Every row gives one point. The window is the flat piece filled in between its corners: a triangle in 3 columns, a solid with four corners in 4, and so on. A path goes straight from each point to the next, and from the last back to the first. List the points from which the path goes on through the window.

Window (4 x 4)
[[-4.0 -3.2 -1.8  3.2]
 [ 7.6 -8.6  2.5  3.6]
 [-3.1 -0.9  2.2  2.3]
 [-2.8  4.4 -3.8 -0.5]]
Path:
(1): [-8.4  2.2 -3.3 -4.4]
(2): [-5.4  3.7 -2.4  3.6]
(3): [ 6.1 -3.5  0.9  5.6]
(4): [ 1.3 -8.1  0.9 -2.7]
(5): [ 1.1 -4.2 -1.2  0.8]
(6): [ 2.1 -3.4 -1.1  5.7]
(7): [ 1.6 -2.4 -3.3  8.0]
(8): [ 1.2 -3.7 -0.8 -4.0]
Through the window after points: 3

Window (8 x 8)
[[-2.1 -5.6  0.9 -3.1 -4.9  3.9 -3.3 -1.9]
 [ 1.1  5.5  5.4 -8.5  8.3  5.8  3.2  0.7]
 [ 1.1 -3.9 -1.2 -2.9 -0.2  0.5  9.0  2.5]
 [10.6 -4.2  8.5  7.4 -9.9  3.9 -2.5 -0.7]
 [ 3.2  2.9 -5.5 -1.1  0.2 -1.5  2.0  4.1]
 [-3.6 -3.5 -0.5  3.4  2.9 -6.1 -3.0  2.1]
 [ 4.6  1.0  0.0 -4.4  0.8 -4.7 -0.3  0.0]
 [ 4.1 -6.8 -4.4 -2.6  5.3  4.6  7.9  0.7]]
Path:
(1): [ 4.3 -2.4  4.0 -1.4  1.5  0.7 -0.9  5.9]
(2): [ 1.7 -0.5 -3.1 -0.3 -1.9  1.2  0.6 -5.0]
(3): [-0.8 -0.4  1.9  1.3  0.7 -0.8  0.5 -9.5]
(4): [ 2.7 -3.4  1.2 -5.4  1.1  0.5  0.6  7.1]
(5): [ 1.3  0.0  1.9 -7.4  3.4  0.9  0.6  6.0]
(6): [ 3.6  4.6  2.5 -0.4  4.1  0.9  3.2 -8.7]
(7): [-2.1 -1.8  0.3  0.8 -2.1 -0.3  0.7 -5.5]
(8): [ 2.2 -5.5 -0.5 -4.6  0.0  1.1 -3.4  8.2]
Through the window after points: 5, 7

Window (11 x 11)
[[ -0.4  -2.2  -8.3   4.2  -5.2   0.4   6.6  -4.3  -2.9  -9.4   1.5]
 [ -1.2   1.8  -5.3   1.1  -8.4   5.1   3.5   1.9  -2.6   1.8  -1.3]
 [ -6.1   0.0  -7.3  -5.0  -0.5  -1.5   0.6   0.0   4.4  -7.3  -2.3]
 [ -3.8  10.6   6.8  -2.2   3.3  -3.4   5.3  -2.2   5.6  15.9  -1.3]
 [  0.9  -2.1   2.8  -2.8   4.5  -2.2  -2.9   1.9   9.1   0.0   1.0]
 [ -4.4   9.0   4.4  -5.9  -1.4  -4.4  -0.4  -2.8   2.2  12.4   6.9]
 [ -4.9  -1.5   4.5  -2.1   3.4  -7.0  -4.1   1.0   1.5   1.3  -3.5]
 [  2.4   6.6  -2.7  -2.7   4.5  -3.2  -3.8   1.4   0.3  -1.4  -2.2]
 [ -5.5   4.1  -2.5   1.6  -1.0   5.8  -0.8  -1.9  -0.7  -9.3   0.9]
 [ -2.8   2.2  -1.4   3.8   0.3  -7.5  -4.6   4.1   8.1  -3.1  -1.4]
 [ -4.4  -0.6 -10.6   4.1   2.3   3.0  -0.8  -0.2  -1.5  -2.6   1.3]]
Path:
(1): [-2.7  2.4  1.5  0.3  1.2 -2.0  2.2  2.0  1.4  0.5  0.9]
(2): [-2.5  1.4 -1.5 -0.3  3.6  0.5  2.0  4.2 -2.1 -3.1  2.1]
(3): [-2.0  0.5 -1.4 -0.8 -3.1 -1.0 -4.0 -3.5  7.4  1.7 -2.4]
(4): [-5.7 -1.8  1.1  0.1 -3.8  0.5 -8.9 -9.2  5.2 -3.3 -0.1]
(5): [ 0.1  1.8 -5.8 -0.6  2.3 -3.4  3.6  7.5  0.5 -4.5  0.5]
(6): [-2.0  1.7 -4.7 -0.4  0.2 -2.1  4.0  4.7 -0.4 -3.5  4.6]
(7): [-3.8 -0.7 -3.5  1.1 -2.2  2.9 -6.3 -7.7  1.2 -7.2 -5.9]
(8): [-1.3  4.1  0.3  0.1 -4.0  3.1 -1.3 -8.9  3.7  3.8 -2.9]
(9): [-4.2  4.9 -1.3 -3.2 -1.3 -3.2  3.1  5.7 -0.7  5.5  4.1]
(10): [-2.1  4.0 -0.1 -1.0  3.0 -3.0  4.7  5.0 -0.1 -5.2  0.2]
(11): [-1.6  2.1 -1.1 -1.9  1.8 -3.1 -5.1 -1.4  1.9  1.4 -2.4]
(12): [-1.9  3.6 -1.7 -2.9 -2.6 -2.3 -1.3 -3.3  1.8  1.0 -2.8]
Through the window after points: 2, 8, 10
